Rows are points. Two turns around zero, p and q, are shown by what they do to some points. Write where each new point lands after one turn and then the other. Backwards means that the second turn is done in reverse. Each puzzle has new turns, and all numbers are rounded.
In the rows, zero is written as 128.

Turn p:
[ 99  97 122] => [101 104 151]
[101 112 146] => [128 107 158]
[172 116 102] => [115 126  77]
[140 105 165] => [154  91 126]
[124 169 104] => [123 175 128]
[131 169 129] => [147 165 129]
Turn q:
[ 87 148 126] => [105 140  90]
[107 139 150] => [ 97 130 120]
[129 100 119] => [144 103 126]
[189 124 116] => [167 138 175]
Where do these land?
p, then q: [ 58  92 121] => [ 64  82 123]
q, then p: [141 142 102] => [142 147 106]
q, then p: [174 140 124] => [175 130 121]
q, then p: [126 124 162] => [127 113 159]
q, then p: [122 150 138] => [129 146 146]
p, then q: [146 120 122] => [145 126 116]

Turn p:
[164 159 109 142] => [110 154 131  85]
[ 95 151 106 126] => [ 89 117 109 139]
[125  92 136 133] => [159 108 127 133]
[ 94  98 131  85] => [128  90 151 173]
[162 140 157 154] => [153 170 122 109]
Turn q:
[ 89  99 114 101] => [160 136  83 114]
[164 143 153 131] => [123 117 173 128]
[143 160 149 179] => [ 70 124 158 125]
[134  95  94 106] => [162 113 102 154]
[106 133 167 168] => [ 85 122 130  86]
[119 132 117 115] => [138 142 120 133]
[140 134 101  96] => [158 143 130 157]
Where do these land?
p, then q: [162 101 118 119] => [157 113 155 111]
p, then q backwards: [150 115 152 141] => [122 128 131  91]
p, then q: [153 163  85 144] => [166 172 111 113]
p, then q backwards: [110 120 159 104] => [157 139  99 117]
q, then p backwards: [120 129 165 125] => [160 126 107 131]
q, then p backwards: [ 72 139  88 135] => [106 174 148 172]

Turn p:
[114  98  57 115] => [ 88  66 128 156]
[136 122 115 143] => [123 127 116 146]
[151 150 156 119] => [132 158 116  99]
[125 139 108 145] => [110 134 131 149]
[ 94 151 177 107] => [154 149 173  90]
[149 109 155 139] => [159 136 103 126]
Turn q:
[102 161 195 110] => [159 102 117  59]
[141 121 119 134] => [120 125 135 143]
[172 119 128 118] => [117  92 127 155]
[143 139 111 168] => [135 136 169 149]
[109 105 109 149] => [106 161 139 132]
[101 123 105  89] => [131 152  81 132]
Where do these land?
q, then p: [134 147 147 110] => [126 106 104 124]
q, then p: [145  78  93 146] => [144 150 177 162]
q, then p backwards: [154 169 107 112] => [119  85 141 158]
q, then p: [107 151 154 149] => [131 130 115  84]
p, then q backwards: [ 83 141 127 159] => [147 137  99 171]
p, then q: [131 129 108  98] => [111 144 103 116]
p, then q: [142  81 161 123] => [109 104 123 178]

Turn p:
[109 143 128 137 153  89] => [107 118 148  94 155 132]
[108 127 126 149 118 159] => [114 115 138 155 107 112]
[152 137 143 135 127 155] => [118 154 116 154 121 133]
[118  58 145 136 117  65] => [158 103 104  92 178  69]
[115 150 131 131 100 126] => [134 140 160 129 116 118]
[113 136 150  90 160 154] => [133 114 135 162 152 172]
[180 145  73 119 123 148] => [130 153  95 109  70 161]
Turn q:
[ 87 150  94 147  83 164] => [136 147  66 123  81 150]
[139 166 103 156 160  84] => [120 163 126 180 170 140]
[119 124 158 101 166 123] => [110  85 139 135 150 109]
[139 116 160 128  84 158] => [130 116 149  95  82 148]
[170  94 112 129 126 126] => [140 157 157  97 141 112]
[126 135 133 130 130 171] => [100 123 112 103 115 137]
[111 127 128  85 112 112] => [142 110 128 146 104  93]
[133 112 136 148 162  87] => [145 123 147 144 179 135]
Where do these land?
p, then q: [144  96 157 127 130  79] => [108 137 135 154 170  88]
q, then p backwards: [101 161  92 121 103 142] => [173 111 114 142 119 163]
q, then p: [112 112 103 109 183 144] => [123  87 121  83 146 152]
q, then p backwards: [125 139 188 153 140 113] => [ 85 147 127  99 165 145]
p, then q: [152  90 148 114  99 108] => [116 169 152 151 152 109]
p, then q: [115 146 116 116 105 156] => [134 131 146 115 103 158]
q, then p: [166 135 105 120 170 132] => [105 111 163 113 161 150]
p, then q: [109 144 114 162  94 151] => [164 115 143 148 101 156]
